Rows are points. Each copy is the shape, with its points in the same order, stretched, turned, moved and blurred by noise. Say if it was mirrored as well.
In the rows, 128 means zero.

Shape (6 x 3):
[[ 97 160 140]
 [157 152 136]
 [148 115 119]
 [163 148  88]
 [157  88 125]
 [133 175 112]]
Copy 1 (6 x 3):
[[100 113 124]
 [149 148 149]
 [163 116 152]
 [180 143 120]
 [180 104 166]
 [134 143 110]]
Copy 1 is: only turned
Copy 2 (6 x 3):
[[149 170  98]
 [139 154 152]
 [120 107 137]
 [ 97 144 158]
 [119  85 139]
 [122 168 136]]
Copy 2 is: mirrored
Copy 3 (6 x 3):
[[ 98 157 145]
 [143 173 109]
 [154 138 118]
 [144 150  74]
 [174 126 127]
 [110 167  96]]
Copy 3 is: only turned

Shape (9 x 3):
[[119 117 124]
 [174 107 110]
 [178 156 117]
 [155 126 172]
 [129 122 122]
 [114 144 108]
 [142 139 122]
 [ 79 111 159]
 [113 138 162]]
Copy 1 (9 x 3):
[[114 118 117]
 [160  89  79]
 [184 133  94]
 [159 101 150]
 [124 120 111]
 [116 153 100]
 [143 136 107]
 [ 73 122 162]
 [126 131 155]]
Copy 1 is: only turned
Copy 2 (9 x 3):
[[115 102 127]
 [162  75 108]
 [179 122 102]
 [158 111 169]
 [126 103 122]
 [110 123 104]
 [139 114 118]
 [ 77 112 168]
 [120 130 159]]
Copy 2 is: only turned
Copy 3 (9 x 3):
[[129 117 142]
 [190 105 142]
 [180 106  90]
 [130  69 112]
 [141 115 138]
 [130 137 124]
 [147 116 116]
 [ 72 104 152]
 [ 96  94 115]]
Copy 3 is: mirrored

Shape (10 x 4):
[[ 94 154 119 130]
 [102 107 132 122]
 [162 190 115 111]
 [111 152 124 116]
 [136 134 131  95]
 [ 98  82 118 119]
 [117  87 148 144]
 [137 171 117 148]
 [171 135 157 180]
 [155 163  98 121]]
Copy 1 (10 x 4):
[[ 94 120 123 144]
 [123  95 138 122]
 [109 190 137 108]
 [108 127 139 127]
 [120 130 164  95]
 [128  80 131 112]
 [162  89 142 138]
 [120 164 124 146]
 [180 155 134 174]
 [126 169 120 101]]
Copy 1 is: only turned
Copy 2 (10 x 4):
[[ 91 127 111 116]
 [118 103 144 104]
 [146 164  70 146]
 [112 134 107 114]
 [152 134 114 107]
 [123  74 148  97]
 [129 100 171 128]
 [113 143  97 157]
 [143 144 149 197]
 [143 131  75 142]]
Copy 2 is: only turned
Copy 3 (10 x 4):
[[ 84 146 123  95]
 [118 112 134  91]
 [117 202 100 130]
 [103 153 120  96]
 [138 153 117 100]
 [126  90 123  82]
 [131  94 151 115]
 [ 92 165 117 140]
 [126 137 153 182]
 [115 170  91 131]]
Copy 3 is: only turned
Copy 4 (10 x 4):
[[120 136  94 107]
 [122 146 134 138]
 [184 106 101  86]
 [137 130 110 105]
 [157 134 145 111]
 [124 164 141 148]
 [120 125 145 164]
 [153 110  83 117]
 [156  74 119 164]
 [178 129  97 112]]
Copy 4 is: mirrored

Shape (10 x 4):
[[155 140 133 152]
 [115 154  73 149]
 [152  75 116 122]
 [118 154 152 157]
 [153 143 152 112]
 [154 112 140 150]
 [133 102 152  79]
 [124 152 141 156]
 [158 138 100 125]
 [114 164 143 145]]
Copy 1 (10 x 4):
[[155 105 119 165]
 [136 120  56 151]
 [111  68 130 138]
 [141 137 120 172]
 [161 121 145 129]
 [136  91 132 164]
 [124 108 165 100]
 [142 132 111 169]
 [158  98  98 133]
 [149 146 113 163]]
Copy 1 is: only turned
Copy 2 (10 x 4):
[[143 134 102 146]
 [132 178 161 118]
 [198  90 155 138]
 [107 136 111 146]
 [135 101  94 113]
 [162 109 112 155]
 [159  59 137  97]
 [111 140 114 148]
 [166 133 122 111]
 [ 95 139 111 132]]
Copy 2 is: mirrored
Copy 3 (10 x 4):
[[157 158 117 153]
 [ 91 131 105 181]
 [185  86 108 143]
 [124 174 150 144]
 [152 161 101 107]
 [174 144 126 155]
 [165  99 115  75]
 [125 168 139 155]
 [143 139  73 156]
 [116 170 142 139]]
Copy 3 is: only turned
Copy 4 (10 x 4):
[[125 138 136 153]
 [117 119  70 177]
 [175 122 108 123]
 [ 92 111 134 145]
 [113 156 139 114]
 [145 124 136 144]
 [134 142 119  73]
 [102 115 126 147]
 [137 156 105 151]
 [ 91 119 123 139]]
Copy 4 is: only turned

Shape (9 x 6):
[[168 119 172 130 152  97]
 [188 120 142 145 110 104]
 [112 145 122 150 161 118]
 [ 96 130 129 134 111 118]
 [163 110 127  93  92 160]
 [126 165 129 127 145  86]
 [162  83 115 101 106 137]
 [132 134 131 149 151 131]
 [104 145 116 150 165  93]]
Copy 1 (9 x 6):
[[199 108 154 142 147 147]
 [192 106 128 152 103  98]
 [122 143 122 125 125 172]
 [103 110 125 108 117 131]
 [145 122 128 157 135  57]
 [157 145 121 101 129 159]
 [153 100  99 155 148  74]
 [128 127 127 144 127 156]
 [126 138 105 113 127 193]]
Copy 1 is: mirrored
Copy 2 (9 x 6):
[[142  91 169 138 123  75]
 [132  94 151 176 158  84]
 [128 158 124 117 114 110]
 [126 120 100 129 111 130]
 [131  85 130 149 169 163]
 [ 89 131 133 117 121  88]
 [147  92 122 135 179 138]
 [147 145 140 134 122 115]
 [114 163 119 104 113  87]]
Copy 2 is: mirrored
Copy 3 (9 x 6):
[[201 131 113 118 151 164]
 [169 117 135 118 117 184]
 [138 120 137 152 178 122]
 [134 117 165 124 130 105]
 [128 166 154  70  96 169]
 [144  80 139 124 185 131]
 [132 156 119  80  82 148]
 [148 139 140 146 158 136]
 [130  95 130 149 180 103]]
Copy 3 is: mirrored

Shape (12 x 6):
[[125 121 147 154 101 135]
 [147 154 138 114 120  99]
 [146 150 122 127 119 147]
 [ 99 138 106 124  97 131]
 [149 109 100 176 107  93]
 [ 80 144 105 119 117 123]
 [111 144 109 160  99 195]
 [121 114 136 131 168 150]
 [110 102 103 145  65 122]
 [172 126 160 136 131 118]
 [141 108 178 181 121  82]
 [123 152 153 149 155 100]]
Copy 1 (12 x 6):
[[117 157 130 142  91 140]
 [143 133 162 112 107  93]
 [150 136 125 136 119 121]
 [125 115 101 127  93 113]
 [102 141 141 185 110  76]
 [112  95 113 112  99 117]
 [140 128  78 168  91 165]
 [102 144 131 128 159 147]
 [104 145  91 153  73  91]
 [127 176 164 140 131 114]
 [ 80 170 184 155  86 126]
 [112 118 175 129 127 131]]
Copy 1 is: mirrored
Copy 2 (12 x 6):
[[102 133 151 154 103 123]
 [108 156 110 151 159 131]
 [118 145 112 136 121 151]
 [137 166 135 126 116 113]
 [117 126  92 150 107  76]
 [162 160 140 132 131 110]
 [138 141 147 136  66 155]
 [135  93 135 126 138 146]
 [114 157 140 125  90  75]
 [ 80 119 111 154 144 144]
 [ 82 100 134 194 134  95]
 [131 121 126 177 162 129]]
Copy 2 is: mirrored
Copy 3 (12 x 6):
[[121 159 152 147 101 134]
 [162 136 130 106 123 135]
 [138 140 116 138 112 162]
 [ 96 150 139 104 119 163]
 [111 193 111 108 110  96]
 [ 92 145 150 102 151 157]
 [ 84 165 130 174 104 190]
 [115 111 119 183 132 122]
 [ 74 167 139  95  91 147]
 [165 127 123 152  99 107]
 [151 175 171 150 105  73]
 [155 152 155 149 146 111]]
Copy 3 is: only turned

Shape (13 x 8):
[[113 118 130 108 129 160 133  89]
 [123 139 100 112 104 193  96  81]
 [ 96  98  98  89 105 172  98 102]
 [140 137 157 107  83  97 164  98]
 [112 127 138 109 150 201 108 114]
 [170 120 130 123 136  90 131 132]
 [150 102 150 165 128 108 131 122]
 [165 100 120 121 139 123 124 119]
 [138 111 130  74  72 137 141 122]
 [164  88 149 152 145  87 155 112]
 [147 121 136 124 153  83 136  95]
 [126 114 153 138 124  91 115 149]
 [130 110  85 139 136 120 146 161]]
Copy 1 (13 x 8):
[[102 124 122 112  85 151 129 105]
 [ 91 154 129 122  51 183 114 136]
 [ 81 110  99 119  80 196 119 130]
 [158 153  82 124 107 128 142  96]
 [ 88 122 170 101  89 174 127 119]
 [161 118 118 121 109 114  91 134]
 [156 110 138 154 118 122 103  99]
 [149 104 130 120  91 137  90 128]
 [145 122  88  98  95 180 144 125]
 [174  97 128 142 107  96 100  91]
 [139 127 109 120 103  96  92 101]
 [138 108 117 145 148 135 102 107]
 [126  75 124 146 113 119 124 169]]
Copy 1 is: mirrored
Copy 2 (13 x 8):
[[106 132 128 171 123 143 109 168]
 [ 97 118 102 183 130 124  50 168]
 [ 96 104 106 144 100 128  73 189]
 [114 132 133 153  98 160 164  99]
 [126 127 144 169 154 149  77 186]
 [149 148 131 118 130 114 158 117]
 [153 116 143 161 139 107 163 132]
 [155 140 121 137 128 114 137 151]
 [122 106 112 129  76 160 119 131]
 [157 146 138 155 131 107 199 132]
 [121 170 143 142 127 106 170 135]
 [136 108 158 123 128 112 155 121]
 [132 113 102 121 168 124 156 150]]
Copy 2 is: mirrored
Copy 3 (13 x 8):
[[115 112 134 124 157 159 119 117]
 [ 93 122 143 146 122 190  91 138]
 [ 60 103 132 131 140 151  94 135]
 [137 101 113  94 116 155 158  71]
 [124 131 155 139 153 162 111 171]
 [162 106  95 117 130 100 120  99]
 [162  87 122 154 139 112 144  98]
 [149  95 104 137 141 117 107 118]
 [ 91  84 108  96 109 148 130 115]
 [177  78 108 138 167 104 146  78]
 [161 118 111 116 163 116 121  70]
 [135 114 125 134 121  78 143  96]
 [125 121  67 155 144 108 138 129]]
Copy 3 is: only turned

Shape (11 x 8):
[[149 113 145  99 135 172 145 131]
 [148 170 158  84 148 164 131 142]
 [147 112 110 150 133 127 116 138]
 [127 147 121 146  94 152 176 129]
 [124 135 112 145 174 119 120 170]
 [116 127 145 161 136 134 161 105]
 [103 125 127 154 102 112 146 111]
 [156 116 153  89 161 149 144 144]
 [161 122 126 137 142 107 140 146]
 [122  96 106 119 134 115 144 146]
 [130 152 106 165 133 124 164  67]]
Copy 1 (11 x 8):
[[131  89 127 103 188 145 153 127]
 [156  88 112 111 158 137 193 112]
 [153 122 123 116 134 160 115 136]
 [ 77 132  98 143 136 115 148 141]
 [162  89 145 124  99 170 140 118]
 [123 121 125 164 150 105 127 128]
 [118 150 136 149 120  97 119 141]
 [163  65 137  97 177 143 151 130]
 [165 100 119 107 116 135 111 156]
 [129 103 154  94 137 140 108 125]
 [117 143  81 182 139  90 112 100]]
Copy 1 is: mirrored
Copy 2 (11 x 8):
[[ 87 114 172 109 118 152 170 154]
 [111 161 163 123 130 177 198 123]
 [148 112 138 121 128 115 103 149]
 [167  84 128 131  72 127 184 162]
 [139 142 143 160 123 108 128 119]
 [153  90 123 151 137 115 178 150]
 [159  89  82 134 113 104 140 154]
 [ 81 147 187 107 137 135 172 143]
 [151 135 159 110 135  91 140 148]
 [ 99 116 125 113 100  80 119 143]
 [182  80  95 137 137 118 185 100]]
Copy 2 is: mirrored
Copy 3 (11 x 8):
[[106 106 159 128 116 117 101 124]
 [155 138 176 138 112  77 102 110]
 [107 119 130 125 156 142 158 139]
 [126  79 180 159  97 166 142 151]
 [122 138 142 145 181 120 172  91]
 [146  64 143 145 149 173 119 124]
 [130  99 123 165 129 185 130 146]
 [112 102 143 128 129  91 110 101]
 [125  98 128 134 153 112 162 135]
 [ 87 115 111 145 132 145 150 113]
 [176  64 133 105 138 190 136 136]]
Copy 3 is: only turned
Copy 4 (11 x 8):
[[172 125  89 131 125 157 178 118]
 [179  84  99 118 145 130 170 156]
 [147 135 113 146 113 151 103 124]
 [141 143 136 162  74 148 161 178]
 [102  80 121 160 125 143 101 114]
 [117 148 129 161  87 100 138 152]
 [116 152 163 135  76 119 126 150]
 [170  97 107 138 148 139 169  97]
 [157 116 143 163 125 129 115 111]
 [119 122 150 141 116 165 139  88]
 [123 193 157 168 122  94 118 197]]
Copy 4 is: mirrored

Shape (14 x 9):
[[134 161 148  96 106  94 118 147 139]
 [145 108 165 138 122 113 149 117 161]
 [110 134 139 104 138 107 149 115 124]
 [ 88 117 115 114  98 105 113 140 184]
 [112 138 148 183 127 146 151 140 115]
 [139 165 127 120 117  98  88  92 155]
 [167 135 143 129 117 109 122 103 116]
 [147 105 115  84 189  78 107 126 124]
 [125 121 109 153 112 178 112 148  92]
 [171 152  93 109 120 152 153 115 141]
 [171 156 168 122 146 154 116  56 170]
 [103 104 135 157 112 117  85 104  79]
 [113 115 142 128 129 126  88 114 117]
 [129 121 130  85 159 111 112 158 164]]
Copy 1 (14 x 9):
[[139 122 130  82 105  90 137 139 111]
 [ 97 131 173 130 128 120 139 129 161]
 [ 92 124 110 106 129  97 144 111 128]
 [131 100 100  91  87 125 145 124 166]
 [ 84 159 120 144 119 158  90 143 110]
 [153 130 138 127 116  80  99 112 140]
 [129 136 154 150 139 104 130 123 114]
 [140  86 125 106 189  55 168 150 149]
 [117 118 110 145 131 189 111 128  84]
 [139 146 151 103 152 146 133  75 130]
 [ 89 122 216 129 145 110  78  69 150]
 [106 107  87 201 110 123 114 151  92]
 [108  90 119 149 119 117 113 136 113]
 [133  85 140  67 151  94 152 140 156]]
Copy 1 is: only turned
Copy 2 (14 x 9):
[[124 181 135  93 122  93 149 145 139]
 [163 133 117 137 147  89 165 137 143]
 [106 138 115 114 138  85 146 121 114]
 [130 134  73 104 110  72 149 140 182]
 [105 141 113 167 148 136 152 154 147]
 [143 175 101  94 118 122 150  87 142]
 [156 157 135 126 118 122 144 119 114]
 [155 141  99  82 149  84  89 135  88]
 [104 115 129 135 105 164 126 163 153]
 [130 134 103  99  96 136 186 132 100]
 [162 129 115  95 155 145 196  68 121]
 [123 128 138 154 111 125  86 111 155]
 [134 125 122 118 131 119 110 119 157]
 [137 139 101  71 152  89 131 161 134]]
Copy 2 is: only turned

Shape (15 x 9):
[[147 165 111 150 127 134  95 100  90]
 [137 143 125 143 131 163 144  83 106]
 [179 114 165  69 136 170 125 172 129]
 [159  79 143 124 169 144 127 165 144]
 [140 127 142 124 122 134 128  83 110]
 [111 147  93 137 125 125 145 100  85]
 [134  62 182 113 126 168 125 192 122]
 [173  58 124 103 117 153 152 170 137]
 [148 172 138 151 100 141 136 134 129]
 [126 157 132 134 143 118 129 108 125]
 [126 148 109 119 122 142 102 122  99]
 [ 94 165 105 122 136 140 144  95 117]
 [116 154 114 131 102 142  96  82 141]
 [120 151 131 135 121 116 134  84  88]
 [158  79 156  91 123 114 135 169 133]]
Copy 1 (15 x 9):
[[147 142 186 185 131 119 117 125 109]
 [158 139 137 157 140 127 144  97 107]
 [129 117 148 109 160 184 147 133 176]
 [150 104 112 103 157 108 153 127 173]
 [123 135 163 135 131 130 138  96 102]
 [149 115 127 178 106 138 141 109  97]
 [105 137  83  80 154 134 157 117 201]
 [159 125  98  83 127 147 182 124 186]
 [137 176 130 150 135 163 123 158 125]
 [129 117 139 142 138 131 119 132  98]
 [133 127 146 156 127 152 117 113 137]
 [141 109 119 162 132 150 120 100  87]
 [129 149 158 125 131 143  78  96 106]
 [125 134 150 165 121 137 137 114  88]
 [109 123 119  87 128 144 158 141 154]]
Copy 1 is: only turned
Copy 2 (15 x 9):
[[154 133  96  64 132 121 134  71 118]
 [122 158 152  71 109 138 134 108 136]
 [102 163  97 151 159 103 120 201  70]
 [155 154 114 150 135 150 104 176 121]
 [122 175 156  97 139 133 127 105 120]
 [128 125 131  72 112 153 160  68 117]
 [ 80 150 101 179 128 138  84 188 117]
 [135 155 130 168 122 142  70 174  66]
 [106 120 110 112 114  79 139 120 116]
 [135 131 132  96 140 122 165 108 138]
 [128 115  97  83 137 133 126 103 111]
 [111 109 143  69 124 143 169 105 145]
 [127 109 140  85 143 119  99 107 131]
 [114 153 139  82 132 133 162  70 127]
 [120 157 120 180 158 125 108 163  75]]
Copy 2 is: only turned
Copy 3 (15 x 9):
[[ 99 130  86 120 102 165 114 123 114]
 [122 124 101 102 129 131 141 163 124]
 [178 122 144 158 178 143  89 168  84]
 [102 141 141 149 198 115  83 149 111]
 [140 127  99 108 126 126 111 139 138]
 [117 113 115  73 124 146 151 107 111]
 [141  90 186 150 187 112  78 155 121]
 [134  99 150 136 241 118 110 141 114]
 [124 110  92 143 104 129 138 133  93]
 [120 151 100 115 106 129 120 122 106]
 [123 125 125 121 126 168 124 114 114]
 [132 144 125  97 111 143 163 126 111]
 [119 150 102 145 119 155 141 117 151]
 [142 118 102  81  95 131 123 119 123]
 [161 116 144 135 188 116  83 113 109]]
Copy 3 is: mirrored
